Every row gives one point. Each copy is the shape, with its points in the same order, turned, moved and blurred by noise. Say if it was mirrored as well.

Shape (8 x 2):
[[ 2.9  4.1]
 [ 0.9  2.4]
 [ 0.0 -1.4]
 [ 0.5 -3.9]
 [-6.2 -0.9]
 [-2.7 -0.3]
 [-2.8 -4.5]
 [-4.3 -1.7]]
Copy 1 (8 x 2):
[[-3.6  2.7]
 [-2.8  0.6]
 [ 1.4 -0.5]
 [ 3.2 -0.6]
 [ 0.2 -6.8]
 [ 0.6 -3.2]
 [ 4.5 -3.5]
 [ 1.3 -4.8]]
Copy 1 is: only turned
Copy 2, 8 rows:
[[ 5.3  1.9]
 [ 2.2  2.0]
 [-1.4  0.1]
 [-2.8 -0.7]
 [-5.2  5.5]
 [-2.1  3.1]
 [-5.0  0.4]
 [-4.3  3.3]]
Copy 2 is: only turned

Shape:
[[ 3.2  1.0  3.6 -1.2]
 [-0.5  0.5  1.8 -3.4]
 [ 2.1  3.7 -0.8  2.1]
 [ 3.8  4.7 -0.2  2.9]
 [-1.2  0.6  4.0 -6.0]
 [ 2.6 -5.1 -2.9  2.9]
 [-3.5  2.0 -1.9 -0.2]
 [ 1.1  4.5 -5.1 -1.3]
 [-0.4 -1.2 -5.4  4.3]]
Copy 1 (9 x 4):
[[-2.3  2.0  2.7 -1.4]
 [-0.3  2.2 -2.0 -2.6]
 [-0.1  3.1  1.4  4.4]
 [-1.2  2.9  3.7  4.5]
 [-1.7  4.0 -2.9 -5.1]
 [ 3.0 -5.2  2.0  2.1]
 [ 2.7  2.9 -3.7  2.5]
 [-2.0  1.2 -3.5  5.8]
 [ 4.2 -2.2 -0.8  5.5]]
Copy 1 is: mirrored
Copy 2:
[[ 0.1 -0.6  2.7  0.0]
 [-1.7  0.0 -0.2 -3.3]
 [ 3.6  4.2  0.9 -0.6]
 [ 4.8  4.0  2.5  0.4]
 [-3.6 -2.0  1.4 -5.0]
 [ 1.0  1.8 -5.8  4.4]
 [-0.4  5.3 -2.4 -4.1]
 [ 5.6  3.4 -2.3 -4.5]
 [ 2.4  6.4 -5.8  1.3]]
Copy 2 is: only turned
Copy 3:
[[ 3.2  3.3  3.7 -3.6]
 [-1.0  4.1  2.8 -3.8]
 [ 4.0  3.8 -0.4  0.7]
 [ 6.0  3.9  0.0  0.9]
 [-2.2  5.9  4.4 -6.1]
 [ 0.4 -4.9  0.4 -0.2]
 [-2.9  4.2 -1.1  0.8]
 [ 1.6  4.7 -4.4 -1.4]
 [-0.2 -1.8 -3.1  3.4]]
Copy 3 is: only turned
Copy 4 (9 x 4):
[[ 3.5  3.1  2.4  0.2]
 [-0.1  3.4  1.1 -2.0]
 [ 1.6 -1.4  3.3  2.1]
 [ 2.8 -1.4  4.5  3.2]
 [-0.9  6.2  0.6 -3.7]
 [ 4.8 -3.4 -4.5 -0.4]
 [-4.2 -0.9 -0.4 -0.1]
 [-1.2 -4.3  4.0 -1.9]
 [-0.3 -6.1 -3.2  1.2]]
Copy 4 is: mirrored

Shape:
[[-1.2  0.7 -2.5 -6.5 -5.1  1.3]
 [-2.2 -4.4  8.4  5.4  8.1  1.4]
 [ 3.0  2.6  2.9  2.8 -2.7 -2.8]
 [-1.6  0.1  1.2 -2.5 -0.8 -0.8]
 [ 2.4  0.0 -2.8 -0.7  0.3 -1.2]
 [-1.5  1.2 -1.4 -5.1 -0.1 -2.9]
 [-0.4 -1.3  1.6  7.5 -3.2 -3.9]
 [-2.7  4.0 -1.6 -0.4 -1.7  0.2]
 [ 1.8  0.1 -1.9 -3.9  1.1  2.3]]
Copy 1 (9 x 6):
[[-8.1 -1.8  1.3  1.7  2.0 -1.4]
 [11.0  3.7  5.2  3.4 -1.5 -3.2]
 [ 2.6 -5.5 -2.2 -0.1  1.3 -1.8]
 [-1.5 -0.1  1.5  0.4  1.7 -2.7]
 [-1.3 -1.7  0.3 -0.7  1.8  2.7]
 [-4.1  0.6  1.1 -1.8  4.6 -1.7]
 [ 4.4 -6.0 -0.2 -2.3 -4.1 -2.2]
 [-2.9  1.0 -2.8 -1.0 -0.8 -2.1]
 [-3.3  0.9  1.6  2.2  2.6  2.3]]
Copy 1 is: mirrored
Copy 2 (9 x 6):
[[ -0.1   2.7  -1.1   2.8  -7.6   0.1]
 [ -1.4 -10.0   6.8  -2.6   6.4   1.2]
 [  4.6  -0.1  -0.1   5.3   3.3  -1.3]
 [ -0.8  -1.0   0.2   2.5  -1.9   0.3]
 [  2.0   3.2  -0.2   0.0   0.5   1.0]
 [ -2.7   1.2  -4.3   0.7  -1.3  -0.1]
 [  1.4   1.8   5.7   6.5   6.5  -0.1]
 [ -0.9   2.1   0.0   1.3  -1.9  -4.8]
 [  1.8   0.5  -0.6  -2.9  -3.2   0.7]]
Copy 2 is: only turned
Copy 3 (9 x 6):
[[ -1.2   4.1   5.5  -2.3  -0.8   0.2]
 [  1.7 -10.4  -4.1   2.1   1.5  -9.3]
 [  3.4  -0.8  -4.7   0.4   1.8   1.6]
 [ -1.5   0.1   1.2  -1.2   1.0  -2.0]
 [ -0.4   0.4   2.0   2.8   3.6   1.2]
 [ -3.2   3.4   2.3  -0.7   3.9  -1.2]
 [ -0.5  -4.4  -5.0   2.6  -1.7   2.3]
 [ -0.1   3.3   0.0   3.4  -0.8  -1.2]
 [  0.7   0.4   4.9   0.8   4.1  -1.5]]
Copy 3 is: only turned
